Every row gives one point. To make a cloud, some directions were put in groups of two or more. Within a group, all points are equally far from the middle, so they leave a hole (a ring in 2 directions, a hollow ball in 3). The other directions are filled evenly. Then the cloud was stretched, turned, moved and blurred a little. How many holes are there, and how many directions does each take, smallest first?
In the rows, 128 means zero.

Cloud (14 x 2):
[[115 152]
 [125 117]
 [ 78 212]
 [175 120]
 [ 65  86]
 [138  81]
 [ 64 103]
 [140  86]
 [116 117]
 [ 70  99]
 [155 165]
 [ 89 110]
 [104 174]
 [116  90]]
Holes: 0

Cloud (20 x 3):
[[ 81  71 157]
 [107 170 144]
 [193 135 149]
 [124 102 165]
 [106 167 119]
 [103 130 107]
 [184  76 146]
 [ 86 150 185]
 [159 131  45]
 [185 192  87]
 [168 175  98]
 [191  96 163]
 [ 98  96 105]
 [165 193 120]
 [100  91  79]
 [174 153 129]
 [198 129 153]
 [140 110 140]
 [128 148 108]
 [145 201 118]]
Holes: 0

Cloud (27 x 4):
[[121 168 170  96]
 [193 125 143 125]
 [154  87  93 154]
 [136 141 128 191]
 [193 168  98 147]
 [115 129  32 129]
 [135 159  70 143]
 [124 210 125 106]
 [169 119  39 134]
 [127 148 186 117]
 [165  83 103 130]
 [107 154  80  78]
 [179 161 191 111]
 [125 178  76 114]
 [149  76  90 151]
 [146 180  72 118]
 [ 94 185 111 157]
 [ 61 156  90 139]
 [202 160 182 108]
 [ 82  84 122 110]
 [148 134 135  76]
 [141 181  92 146]
 [163 138 181 144]
 [131  87  87 174]
 [137 118 173 153]
 [ 71 166 171 120]
 [ 62 134  78 104]]
Holes: 1 (2)

Cloud, 53 rows:
[[163 102 144 119  67 102]
 [ 64  50 140  73 107 130]
 [128  50 158  95  92 151]
 [ 78  96 161  99 119  77]
 [ 93 100 185  84 112 151]
 [119  90 157 143 173 125]
 [114 136 118 181  92 154]
 [ 79 179  62 126 103 171]
 [178 100 160 114 166 109]
 [149 131  57 115 139 120]
 [169 139  75  95 158 158]
 [ 58  81 152 109 125 156]
 [113  64 109 156 136 148]
 [114  71 122 141  71 156]
 [137 164 167 138 117  77]
 [ 52 162  91 124 124 161]
 [119 166 157  84 146 185]
 [170 136 142  89 185 150]
 [ 85 105 111 145  53 139]
 [ 78 107 165 105 109  78]
 [ 64 120 161 122 100 149]
 [ 95  87 114  50 133  98]
 [111  71 102  72 127  92]
 [107  42 156  92 112  89]
 [ 75 102 174 106 115 155]
 [167 142  99 103 108 194]
 [115 107  77  68 140 193]
 [ 77 185  86  72  90 174]
 [ 90 146 128 172  95 153]
 [146 126  69  84 102 102]
 [ 74 129 140 121  83  81]
 [173 174 135 166 116  96]
 [131 131  98  69 181 121]
 [ 97 179  90 106 112  84]
 [ 65 182  85  92 122 177]
 [ 86 162  79 177 119 131]
 [ 49 119 143 119  90 141]
 [140 202  86 110 106 189]
 [100 165  79 175 122 102]
 [159 158 143  82 189 144]
 [164 198 142 101 105  98]
 [107 195  55 130 119 166]
 [134  82  93 158 129  91]
 [ 92  64 102 131 146 156]
 [ 84 117 137 116 150  74]
 [ 97  35 128  99  81 125]
 [115 143 125 166  96  66]
 [117 215  95  97 125 187]
 [138 142 167  30 130 123]
 [116 120 189  60 111 133]
 [155 219 129 106 157 122]
 [ 96  61  91  65  87 129]
 [178 120 148  53 155 111]]
Holes: 3 (2, 2, 2)

Cloud (83 x 8):
[[168 134 123 243 109 129 135 156]
 [ 88 177 158 112 172  97 118 145]
 [104  96  93 126 130 139  92  97]
 [143 172 140 198 105 162 128 150]
 [144  81 110 207  27 145 117 148]
 [142  93  55 149 110 127 170 113]
 [ 95 136  93 216  82  96 128 137]
 [174 132 138  71 154  82 158 187]
 [ 89 127  94 105 122 152 148 157]
 [188 103 136 162 142 211 121 133]
 [160 111 192 155 102 161 100 181]
 [186 163 114 120 131 132 119  95]
 [140  74 111 234  81 142 152  97]
 [178 154 108  79 122 100 136 132]
 [141 174 119 183  45 114 110 147]
 [125 104 137  77  87 163  79  89]
 [134 149 155  89 168  99 197 135]
 [119 159 117 166 145 136 173 177]
 [144  79 114 150 148 173 156  59]
 [184 129 121 179  70  96 170 158]
 [114  70 123  55 151 104 162 130]
 [205 107 111 226  76 133 135 157]
 [104 209 109 181 119 187 139 101]
 [102 198 125 172 123 193 133  73]
 [119 130 170 150 111 156 159 103]
 [ 78 123  81  47 125 121 139 113]
 [166  88  66 160  75 159 143 117]
 [167  60 111 154 151 128 131  68]
 [102 126 115 228 141  78 138 134]
 [ 79 130  57 166 137 133 120  75]
 [128 146 163  95 174 164 106  91]
 [138 117 103 138  80  90 169  94]
 [ 87 110 100 137  63 138 146 170]
 [195 107 139 112  85  99  86 186]
 [109 189 124 109 162 165 135  88]
 [160 130  85  85 107  73 161 154]
 [172 148 123 159 175 113 158  72]
 [143 102  93 132 153 184 169  95]
 [130 196 100 173 116 133 125 124]
 [179  87 156 132  84 183 129 166]
 [106  81 107 116 121  70 174 120]
 [178  72 138 110 119 183 138  92]
 [104  97 113 138 211 136 203 106]
 [ 64 138 143  63 191 119 146  89]
 [ 98 168  72 133 178 181 171 105]
 [200 134 122 146 139 210 165  92]
 [151  49 138 138  53 130 112 177]
 [ 57 105 105 181 138 111 108  95]
 [141 150 120 170 108 116  88 110]
 [ 99 169 137 116 226 126 128 105]
 [ 93  85  97 131 193 121 129  58]
 [ 75 151 124  82 211 141 137  95]
 [118 142 203 125 120 132 119 130]
 [ 41 130 108 111 145 129 116  97]
 [135 148 114 217  55 130 103  91]
 [ 95  96  97 155  59  93 172 154]
 [ 70 148 105 181  79 156 175 143]
 [ 91 140 118 115  68  66 143 100]
 [126 196 121 138 168 116 166  74]
 [124 177 154 207 156 151 134  94]
 [150 181 108 119 155 137 134 129]
 [ 64 126 151 127 155 139 125  86]
 [166 115  80 195  59 143 105 139]
 [119  69  74 123 152 104 172 126]
 [105 162  90 231 114  91 181  93]
 [ 89 110  65 222  74 156 153 132]
 [ 34 167 101 145 144 143 169  63]
 [ 92 195 124 211 155 118 157 114]
 [148  74  78 134 172  84 159 128]
 [203 141 117  94  97 100 160 137]
 [153 134 196 181 154 157 122  97]
 [150 106  64 197  77 164 108 113]
 [115 159 169  32 200  91 127 124]
 [106  87 173 120 150 125 154 115]
 [ 40 167  65 123 146 159 149  84]
 [133  85 110  84  86 149 121 155]
 [166 164 106 122 138 103 205 149]
 [181 117 154 196 177 113 178 132]
 [155  78 135 185  87 178 159  87]
 [ 96 111 156 129 100 138 128 182]
 [ 97 183 165 111 146 129 127 108]
 [179  75 107 139  67 177 149 105]
 [101 188 136 160 118  71 174 132]]
Holes: 2 (2, 3)
